Each point is reached from the start by the listed moves, each made 0, 1 or 2 times, or once backwards (-1), plus a little noise. Say if it took an odd or an even number of moves. Then give how often each move was made.

Moves:
(1): [43.1 -2.6  3.5]
(2): [ 2.9 29.8 -5.5]
Start: [-2.1 -0.4 -6.7]
Points:
[ 38.3 -34.3   3.2] => even (1, -1)
[-2.1 -0.2 -7.1] => even (0, 0)
[  0.2  28.5 -10.9] => odd (0, 1)
[-42.4  31.4 -16.2] => even (-1, 1)

Moves:
(1): [22.9 -1.7  0.1  0.4  0.1  0.7 -0.6 -2.5 -1.8  2.9]
(2): [-2.1 25.3 -1.6 -1.1 -1.3  2.1 -4.3  1.3  2.0  5.5]
(3): [-2.9  2.6 23.8  1.9 -6.6  2.8 -5.5 -0.2 -1.6 -2.2]
(4): [ 2.0 -1.1 -0.1 30.8  5.3 -0.9  1.4  2.8 -4.9  0.0]
(5): [ 0.0  1.3  3.7 -2.1 21.6  1.0 -2.7  2.7  1.0 -0.4]
(6): [-1.4 -0.6 -4.5 -1.6 -2.2 28.0  2.9 -3.6 -1.3  1.8]
(7): [-1.3  7.0  9.4 -3.6  3.3 -5.4 43.2 -5.0  0.8  0.1]
(8): [ 4.4 -0.8  2.7 -2.1 -6.5  1.3  2.9 37.3  2.2 -4.9]
Start: [-11.0  -1.4   8.4   9.4   1.0   9.9  10.3  12.0   7.6  -3.9]
Points:
[  9.8 -32.5   5.7 -14.9  23.7 -13.3 -38.0 -20.7   7.0  -4.8] => odd (1, -1, 0, -1, 1, -1, -1, -1)
[ 16.5 -19.9  45.4  28.7  29.3  65.2  59.7  78.3   1.9 -16.4] => odd (1, -1, 1, 1, 2, 2, 1, 2)
[ 28.7  35.8  25.9  60.1  64.9  30.2  89.1 -30.4  -2.7  13.8] => odd (2, 1, 0, 2, 2, 1, 2, -1)
[  9.1  20.7  29.8  13.8  14.1  -6.5 -47.5  21.7   7.3  -0.8] => even (1, 1, 1, 0, 1, -1, -1, 0)
[ 27.1  -3.4  51.8  18.3  15.1  -5.9 -53.0 -18.8   0.1   0.3] => even (2, 0, 2, 0, 1, -1, -1, -1)

Moves:
(1): [31.4 -5.4 -2.4 -5.3 -3.2 -0.6  1.3  1.3 -1.5  6.0 -3.0 -2.8]
(2): [ 0.3 25.3 -0.3 -0.6 -6.0  4.8  2.1  1.8 -1.9  0.1 -1.7 -1.6]
(3): [ 1.7 -0.5 27.0 -1.5  6.0  4.3 -3.6  1.6 -1.8  0.4  5.7  0.3]
(4): [ 3.8 -0.5  2.1 25.4  4.0  1.8 -1.1  0.6 -1.1  0.2 -5.8 -2.2]
(5): [ 2.6  1.4 -2.0 -2.6 23.1 -0.5  4.3  2.6  0.4  1.9 -1.2  1.4]
(6): [ 0.9 -6.4 -3.2  0.9  1.9 24.3  1.7 -0.7  6.1  4.3  0.3 -2.1]
(7): [ 1.3 -2.8  4.2  2.0 -3.7 -0.9 26.3  3.9  2.0 -1.5 -2.7  0.6]
(8): [-6.3 -2.4  0.1  3.9 -2.0  0.4 -4.9 33.1 -2.7 10.4  2.0  3.2]
(9): [ 2.2  3.7  2.4  1.2 -3.1 -6.1 -3.1  1.9 26.8 -1.5  1.5  2.4]
(10): [-1.5  1.7  0.5  1.7 -1.3 -1.1  1.8 -6.1  1.8 18.5  3.2  1.7]
(11): [ 5.1  2.7 -2.5  5.8 -0.7 -1.4  7.6 -1.8  3.4 -6.0 33.1  1.7]
(12): [ 0.9 -0.9 -1.9  4.4 -3.3  5.5 -1.0 -2.3  1.1  0.5 -1.2 25.7]
Start: [ 11.0  -0.5  -7.1  18.9   1.0   1.2  -4.9   7.0  -5.9 -15.8   4.3   3.8]
Points:
[ 41.2 -21.5 -44.3  38.3  21.7  58.3   1.4  -0.6 -22.1  26.5 -43.2  18.2] => even (1, 0, -1, 1, 1, 2, 0, 0, -1, 1, -1, 1)
[ 42.9 -43.2 -41.2  28.0  56.6  42.0   9.3   0.7 -19.7  46.7 -35.3 -28.1] => odd (1, -1, -1, 1, 2, 2, 0, 0, -1, 2, -1, -1)
[ 88.8  23.3  45.0  49.0  30.3 -12.0  11.1  94.9  34.4  -9.6  32.1  61.3] => even (2, 1, 2, 1, 2, -1, 1, 2, 2, -1, 1, 2)
[ 39.6  31.1  -9.7  69.0  -8.8  33.4 -13.1  41.2 -46.4   9.7 -46.8  43.4] => even (1, 2, 0, 2, 0, 0, 0, 1, -1, 0, -1, 2)

Moves:
(1): [23.2  2.5  4.9 -5.0  0.1 -4.3  2.9 -6.8 -1.2  1.6 -3.8 -2.1 -3.8 -4.0
  4.1  1.7 -7.0 -0.6  2.0 -1.6  2.8 -8.3 -2.0]
(2): [-0.6 26.1  5.1  0.4  3.8  4.7  1.2 -5.7 -5.2 -4.7 -3.6 -0.8 -5.0  2.6
  4.0  0.8 -1.1 -1.6 -8.1  1.7 -2.2  2.2  3.0]
(3): [-5.3 -1.9 20.3 -5.1 -2.6 -2.1  5.6  3.0 -1.8  6.0  5.3  5.0  3.9  8.6
 -3.1  3.1 -9.5  7.7 -3.3 -0.9 -0.7  4.4 -1.2]
(4): [ 2.9  0.4  0.6 19.8 -2.4 -2.8  1.7 -6.6 -0.9  4.4  3.9 -1.2  0.7 -0.4
  2.1  1.1 -1.6  1.0  0.4  5.0 -0.1 -2.0 -4.4]
(5): [ 1.3 -8.8 -1.0  4.5 19.3 -0.7 -0.1 -0.9  1.5  1.0 -4.7  0.3 -1.5  2.7
 -2.6 -1.4 -0.9  2.8  2.5 -1.1  1.6  9.4  5.2]
(6): [ 4.5 -5.0 -1.2  5.8  1.0 25.0 -2.7  1.7 -6.1  2.1  0.4  4.5 -0.3 -4.1
 -6.5 -2.8 -3.8  4.7 -2.8  3.9 -2.8 -3.8  3.6]
(7): [-0.5 -1.1 -4.6 -1.3 -1.4  1.0 18.4 -2.8  1.1  0.0 -1.2  0.0  0.7 -1.0
 -1.9 -1.9 -0.7  0.5 -0.7 -0.2 -1.5  2.3 -1.9]
(8): [ 6.5  2.4 -2.7  3.9  1.5  1.2  5.8 20.4 -6.4 -4.0  4.2 -1.3 -4.1  0.1
  4.4 -2.7 -6.7 -5.2 -4.9  1.8  2.7  5.7  2.2]
(9): [ 4.4  2.0  2.7  0.2 -2.7  0.8 -1.9  7.0 20.0  2.1  1.1 -1.0 -2.5  0.2
 -1.5 -2.2  1.4 -0.6 -1.1  4.0 -0.2 -3.4  0.2]
(10): [-0.9  0.6 -2.8 -2.6 -1.1 -0.7  2.0  3.1 -1.1 19.6 -2.2 -0.1 -1.7 -2.8
  2.6 -1.5 -1.3 -0.7  1.3 -0.7  0.8  3.1  1.2]
(11): [ 0.4 -1.4  1.0 -6.1  5.6 -0.2  5.4 -5.7  2.0 -0.4 15.6 -3.0  0.3 -2.6
 -2.6 -0.3  1.1 -6.9 -0.7  2.0 -5.0 -0.5  1.9]
(12): [ 7.2  4.4 -3.8  4.7  4.4 -7.6  3.2  1.6  2.0 -1.2 -0.8 24.5  4.7  7.8
 -6.7  1.0  2.0  0.2  0.6 -2.3 -0.4 -1.6  4.6]
(13): [ 0.7  1.1  0.1 -1.1  1.6  3.8 -2.7  0.0 -0.3  0.2  2.9 -3.1 16.3  0.1
 -1.0 -8.1 -0.5 -1.6 -3.0 -2.4  1.6 -1.2 -0.3]
(14): [ 6.5 -3.5 -7.7 -4.1 -4.5  7.1 -0.6 -0.2  3.7 -2.2  4.3 -3.4 -2.0 20.5
 -1.3  1.3 -1.6  2.8  3.3 -0.6 10.3 -2.3 -5.4]
(15): [ 0.1 -3.0  0.5  1.2 -1.8  1.0  3.5 -1.4  1.3 -0.2  1.8  5.9  2.2  1.5
 15.0 -1.9  1.5  2.1 -0.6 -2.9  0.6  1.3  3.4]
(16): [ 3.2  1.3 -7.0 -3.5  1.0  4.7  3.5  5.4  6.0 -2.7  1.9 -1.4 10.1 -2.5
  0.1 17.7 -0.4  2.0 -2.3  1.7 -3.7  3.2 -0.4]
(17): [ 9.3  0.2  4.2  2.0  0.7  1.3  3.1  9.5 -2.3  2.2  0.9 -2.0 -1.3  9.4
  2.4 -0.9 22.5 -3.4 -1.6  5.4 -3.3  3.1 -3.7]
(18): [ 3.6  6.2 -2.0 -0.5  2.9 -1.1 -0.8 -0.1 -1.9  2.7  6.7 -1.5  1.5  1.8
 -1.7 -1.8  5.6 18.6  1.3 -1.1 -4.7  2.5  0.2]
(19): [ 2.6  2.1  3.1 -1.2 -4.4  1.8 -1.4  2.7 -1.0  1.0 -0.4  0.9  5.2 -1.9
  1.6  0.1  0.5 -3.5 17.6  0.4 -3.6  3.3  0.1]
(20): [-0.5 -2.6 -5.6 -1.3  1.4 -1.3  3.4 -3.7 -1.0 -3.6 -9.2  0.8  6.1  2.4
  2.0 -6.7 -4.0 -0.9  2.1 26.3  0.1 -3.6  3.9]
Start: [ -8.2  -3.9 -10.2   5.0  -1.4  -7.6   0.2   0.8   9.4   9.9   8.0  -2.5
   1.7  11.9  11.2  -7.9   7.1   2.7  -3.1  -5.7   1.9  -1.1  -1.5]
Points:
[ 22.9 -43.4  -2.3  44.1  29.8   0.8  19.0  23.4 -28.1  18.5  -9.1  26.0
  28.5  13.3 -13.4 -40.9 -61.4  -6.7  13.1 -15.2  25.4  13.2   7.6] => even (1, -1, 1, 1, 2, 1, 1, 2, -1, 0, -1, 1, 2, 0, -1, -1, -1, -1, 1, 0)
[ 94.9  50.8 -44.5  -9.8  16.5  -4.1  40.5  50.5  34.5  36.5  18.9  29.0
   9.9  45.6  43.8 -43.8  26.1  20.4 -34.2 -13.8  16.5  -5.3  14.4] => odd (2, 1, -1, -1, 0, 0, 1, 2, 2, 2, 0, 2, 2, 1, 2, 0, 1, 2, -1, 0)
[ -8.9 -32.1  -7.1   4.5   9.9  32.9  44.6  -8.9  -4.6  66.5  -9.1 -13.0
  41.7  32.5   6.3  19.6 -20.0  58.9  35.9  21.8  -6.2  40.9  -6.1] => odd (0, 0, 2, 1, 2, 1, 2, -1, -1, 2, -1, -1, 0, 1, 0, 2, 0, 1, 2, 1)
[ 86.0  28.1 -10.0  37.3  45.5  -6.5  64.9 -36.9  57.6 -10.6  30.5  24.9
  -2.4  78.4  12.8 -14.7   7.8 -19.6 -31.6   8.7  18.2 -16.4  -0.8] => even (2, 2, 0, 2, 2, 0, 2, 0, 2, -1, 2, 2, 1, 2, 1, 0, 1, -1, -1, 0)
[ 57.2 -16.1  20.9 -13.3  26.7   0.5  31.9 -18.4  59.5  40.4  42.3 -46.4
  -4.2  67.6 -15.4  13.3   7.4  62.9 -11.0   8.2   6.2   1.3 -26.2] => odd (2, 0, 2, 1, 2, 0, 1, -1, 2, 0, 1, -1, 0, 2, -1, 1, 1, 2, -1, 0)
[ 53.8  50.5  16.3  55.1  24.4  28.3  27.3  17.8  13.3  20.7  -6.7 -36.6
   4.2 -34.1  14.5 -27.2 -52.1  -4.5   1.2 -14.2  -0.9  14.6   0.9] => odd (2, 2, 0, 2, 2, 1, 2, 2, 2, 0, -1, -1, 2, -1, -1, 0, -1, 0, 2, -1)

Moves:
(1): [ 8.0 -1.1  8.3 -6.4 -8.6  8.1  2.3 -8.8 -6.7  1.9  2.9  8.2  2.0 -0.2
 -0.4 -1.4  8.2 -5.7 -4.7 -3.0 -0.3  5.7  5.4 -0.4 -4.4]
(2): [ -6.0  -0.1  -3.3   3.5  -6.6   1.1  -1.2  -6.9   2.6  -7.6   0.3  -6.8
  -0.7   1.1   5.2 -11.7  -4.1   3.0   9.1  10.2  -3.0   1.3  -2.4  -2.8
  -2.6]
(3): [ 6.9 -5.8  3.3 -2.7  1.8  5.7  6.6 -2.9  3.6  3.9 -6.7  2.3  1.6  1.1
  2.7 -5.5 -0.1 -0.2 -6.6 -5.4  5.4  6.5 -7.0  5.9 10.9]
(4): [  1.2  -5.3  -3.5   6.6 -15.2  -0.2   0.3   0.8  -4.6  -0.8  -4.0  -5.6
   3.9  -5.9  -3.1   9.5   0.3   1.0  -1.5  -2.9   7.2   3.8  -2.1  -3.0
  -2.4]
(5): [  3.2  -6.4   5.5  -5.6  -1.5  -0.7  -3.6   2.5  -4.8   0.0 -10.7  -8.5
   1.9  -5.1  -0.4   0.1  10.6   9.1   4.3  -0.6 -13.4   0.0  -8.0  -2.5
   0.5]
(6): [-0.2  2.1 -8.3 -6.8  3.9  4.7 -4.9 -7.9  3.0  5.4 -9.8  0.4  0.9  2.1
 -0.9  0.2  3.6 -2.1 -5.6  4.0 -1.1 -5.7 -3.5  4.4  5.4]
(7): [  3.5  -2.1   0.3  -3.2  -0.4  -6.4  -1.2   1.4  -8.8  -6.1  -7.6   6.7
   0.8   0.5  -0.6  -4.9 -11.5  -4.7   8.5   1.0  -2.4   2.8  -1.8  -5.9
  11.5]
(8): [ -4.2   5.6  -2.9   3.7  -0.5   2.9  13.0   5.9   1.5   4.8  -2.9   2.5
 -10.4   4.5   0.2   1.8   0.7   6.2  -5.0   8.8   7.8   4.7  -7.8   2.2
   6.0]
(9): [-10.3  -3.2   5.1   4.4   0.7  -7.5   4.8   1.5  10.3   2.7  -0.7   1.1
   0.0  -6.7   4.5   5.4   3.1  -4.6   5.6   5.4   3.3   4.3  -5.5  -3.8
  -3.6]
(10): [ 1.9  3.5  5.7 -2.9  9.0  0.0  1.2 -6.0 -4.2 -1.8 -3.9 -4.3  4.5  6.1
 -3.9 -2.6  0.5  2.3 -4.8 -1.2  5.7  1.0 -3.3  7.1 -2.8]
(11): [ 10.9  -2.4   8.9   1.4  -2.1  -3.5  -4.9  -3.7   4.2   6.3   6.6   3.5
  -6.6   2.8  -6.7  -1.3  -1.3   1.0  -4.1  -4.0 -10.4   2.6 -10.2  -0.3
  -3.7]
(12): [ -1.3   2.5  -0.8   0.4  11.3   4.4  -4.0   0.1 -10.9   1.2   0.5   3.2
  -2.2   0.7   1.1   2.7   1.0   2.3  -2.8   0.8  -5.6  -1.9 -12.2  -2.5
   7.1]
(13): [ 1.6 -0.6 -1.7  0.5  4.0  8.7  0.1 -3.4 -1.9 -5.7 -3.0 -3.8  2.6 -5.5
 -6.9 -0.8  2.5 -3.4  2.7  2.8  0.8  3.1 -8.1  3.1  2.6]
(14): [  0.5   5.3 -11.5   0.9  12.8   0.3  -0.2  -6.0  -5.3   5.3  -0.5  14.9
   9.8   7.4  -2.6   2.4   8.4  15.4   1.2   0.0  -2.2  -2.5   2.2   6.6
   4.7]
(15): [ 0.2 -6.4 -0.8 -4.9  3.8 -2.5 10.8 -5.7 -6.1  7.0 -2.2 -0.5 -1.8 -8.3
 -4.3  4.3  5.9  9.9 -2.3 -5.4 -2.2  1.5 -4.7  1.4 -4.2]
(16): [ -0.2 -13.8  12.5  -7.6   0.4   0.0  -2.8   2.1  -3.3   7.7   0.8  -0.1
  -2.8  10.2  -0.2   8.6  -7.5   0.0   9.3   1.9  -6.8  -2.1   0.1   9.1
  -3.4]
(17): [ -3.7  -9.5   1.7  -5.2   8.4  -1.9  -6.5  -5.7  -4.0   1.1   3.9 -10.7
   6.0   0.4  -9.3   0.8   4.7   2.1  -9.4   6.1  -1.9  -1.8  -3.1 -10.9
   1.4]
(18): [-0.7 -6.4 -5.8 -3.7 -1.1  3.6 -4.0 -0.4 -2.0 -2.6 -5.1 -1.9 -6.8 -2.4
  6.3  2.6  5.1  3.0  0.7  2.3  9.7  5.3 -2.4 -2.1  1.1]
(19): [-7.4  7.3  0.6  7.3  4.3  1.9  3.0 -0.1 -0.4  8.6 -3.9  5.8 -7.6  2.9
 -2.8 -2.4 -0.1  7.1  9.7 -1.6  4.9 -3.5  5.4 -2.3  0.9]
(20): [ -0.5   4.2 -10.6   6.5   2.5   3.7   0.1   9.2   1.6   9.7   3.6   1.4
   6.1  -0.7   3.7 -14.7  -0.6  -4.0  -0.7  -0.3  11.7   4.4   8.5   1.6
  -6.2]
(21): [-0.7 -3.3  2.5 11.1 -2.0  0.2  3.7 -3.9 -9.5 -0.5  3.9  2.9 -6.7 -6.7
 -0.8  1.0  4.8 -1.5  4.5  2.7  2.9 -1.5 -2.6  4.8  2.5]
(22): [ 6.2  2.7 -1.6 -2.6  1.1 -2.6  0.2  0.0  1.6  7.6  0.8 -5.4  5.1  4.6
  0.3  2.0 -4.3 -2.3  3.7 -0.6 -2.4 -0.2  6.9 -5.3  3.0]
(23): [  7.1  13.0  -9.3  -7.6  -4.0   1.9   3.1   2.0   8.7   4.2  -1.4   4.9
  15.4  -3.5   6.5  -8.6 -10.2   3.7  -2.4   5.9  15.4  -3.7   6.9   2.3
   7.2]
(24): [ -5.6   2.5   0.9  -6.9  -4.9   0.4   1.7   4.4 -11.7   1.8   5.7   4.8
  -8.1  -1.9   0.8  -5.6   1.8  -6.6   9.5  -3.7   1.6   2.7  -6.3   3.7
  12.1]
Start: [  4.6   2.5 -12.5 -10.9   5.8  -2.3  -1.3   4.5  -6.5  -2.2  -1.9 -11.1
   2.9   5.9  -9.3   8.9   6.1 -12.3  -1.0  -6.7  -4.7  -1.1  -2.6   1.0
   5.6]
Points:
[ 11.8 -28.9  28.1 -15.3 -15.2  29.4  10.7 -56.6 -84.9   9.0 -18.8  36.0
 -32.2  32.0 -48.8  -7.0   2.4   5.2  43.7  13.6 -30.0   3.0 -48.3  26.5
  56.1] => odd (2, 2, 1, 1, 0, 1, 2, 1, -1, 0, 1, 0, 1, 1, 0, 2, 1, -1, 2, -1, 2, -1, 0, 1)
[ 23.9  46.0 -51.0 -33.7   1.8   8.9  13.7 -33.2 -42.1 -31.0 -53.6   5.4
  45.4 -20.9 -14.7 -29.3 -11.4  15.8  32.2  14.0  -6.6  -0.2 -52.9  11.8
  69.1] => even (0, 2, 0, 1, 1, 1, 2, 0, 0, 1, 0, 1, 2, 1, 1, -1, -1, -1, 0, -1, 0, 0, 2, 1)
[ 21.1 -77.2  94.9 -77.2  -4.3  -8.7  26.8 -36.8 -47.2   2.2 -42.8 -25.5
  21.2 -17.2 -38.5   5.1  17.4 -27.1  13.1   1.9 -18.3  28.1 -67.9  14.8
  35.7] => even (2, 0, 2, 0, 2, 0, 2, 0, 2, 2, 0, -1, 1, -1, 1, 2, 2, -1, 0, -1, 1, -1, 1, 1)
[  4.1 -17.8 -18.0 -11.8  -5.2 -18.6  24.9  -6.4 -35.9  23.6  11.6  21.2
 -31.3 -54.7 -24.5  52.8  14.6  -2.3   3.4  17.1  35.9  16.1 -67.8 -18.1
  43.0] => even (0, -1, -1, 1, -1, 0, 1, 1, 2, -1, 2, 1, 1, 0, 2, 0, 1, 2, 0, -1, 2, 0, 2, 1)
[ 13.5  27.9  -2.6   8.9 -53.2 -24.6  22.0  11.2 -56.5 -24.3  21.2  12.7
  -6.1 -14.1  -5.9 -30.8 -20.3 -77.0  19.7 -22.6  39.4  20.8  15.2  15.0
  13.5] => even (1, 0, -1, 1, -1, 0, 2, 0, 0, 2, 0, -1, -1, -1, 0, -1, -1, -1, -1, 1, 2, 0, 0, 2)
[-12.5   1.0 -25.0 -11.8  62.5 -20.0 -14.3  21.1 -12.2  30.0  -0.9 -14.6
  33.5  25.6  -7.2 -23.4  -8.9   2.0  31.6  20.2 -30.9  -7.5 -11.4  -8.0
  16.9] => even (-1, 1, 0, -1, 1, 0, 1, 0, 1, 0, 0, 1, 0, 1, 0, 1, 1, -1, 0, 2, 0, 1, 0, 0)
[  3.2 -41.2 -14.2 -26.7  23.2   5.8 -31.0 -56.3 -28.0 -22.4 -34.1 -21.6
  39.2 -19.5 -30.3  31.3  73.7  31.6 -26.8   3.0  -5.6  30.7 -75.1 -29.5
  13.7] => odd (1, 1, 1, 2, 1, 0, 0, -1, 2, 1, 1, 1, 1, 2, 0, -1, 2, 2, 0, -1, -1, -1, 0, 0)
[ 20.2 -40.0  11.7 -44.1   8.2  16.9  15.8 -33.0 -90.6 -10.4 -21.2 -28.3
 -17.3 -53.0  -3.8 -73.8  57.0 -27.1  13.0   4.6   3.6  61.6 -90.3  -8.0
  33.8] => even (2, 2, 1, -1, 2, 0, 2, 0, 1, 2, 1, 1, 1, -1, 2, -1, 1, 2, -1, 2, 2, 0, 0, 2)
[-31.6 -36.5  20.4 -22.7  33.5  35.0   8.4 -47.1 -26.0  26.7 -10.5  -1.3
 -37.6  29.5   4.0   5.7  42.0  15.4 -12.4  -4.8  13.4  28.2 -38.1  -2.9
  -8.3] => odd (2, 2, 2, 0, -1, 0, -1, 0, 1, 1, 0, 2, -1, 0, 1, 1, 1, 2, 2, 0, -1, -1, -1, 0)
[  3.2 -19.9 -42.8 -45.9  23.5 -10.2 -45.2  -6.2 -65.8  20.5 -33.4 -23.1
  13.1  43.3 -50.0  15.1  27.6  20.8  12.5 -14.5 -17.1  -0.3 -29.6  20.2
  20.5] => odd (-1, 0, -1, 2, 1, 2, 1, 0, -1, 2, 1, -1, 0, 2, 0, 1, 1, 1, 0, 1, -1, 0, -1, 2)
[ 31.7   0.1 -14.4 -37.4  17.3  11.7 -22.8 -17.7   0.4  61.0   8.9  46.3
  37.6  36.5 -13.6 -42.2  11.2  20.5  -6.1 -12.1  35.6   2.5  15.4  17.4
  31.9] => even (1, 0, 2, 0, 0, 0, 0, -1, 0, 0, 2, -1, -1, 2, -1, 1, 2, 1, 2, 1, 0, -1, 2, 1)
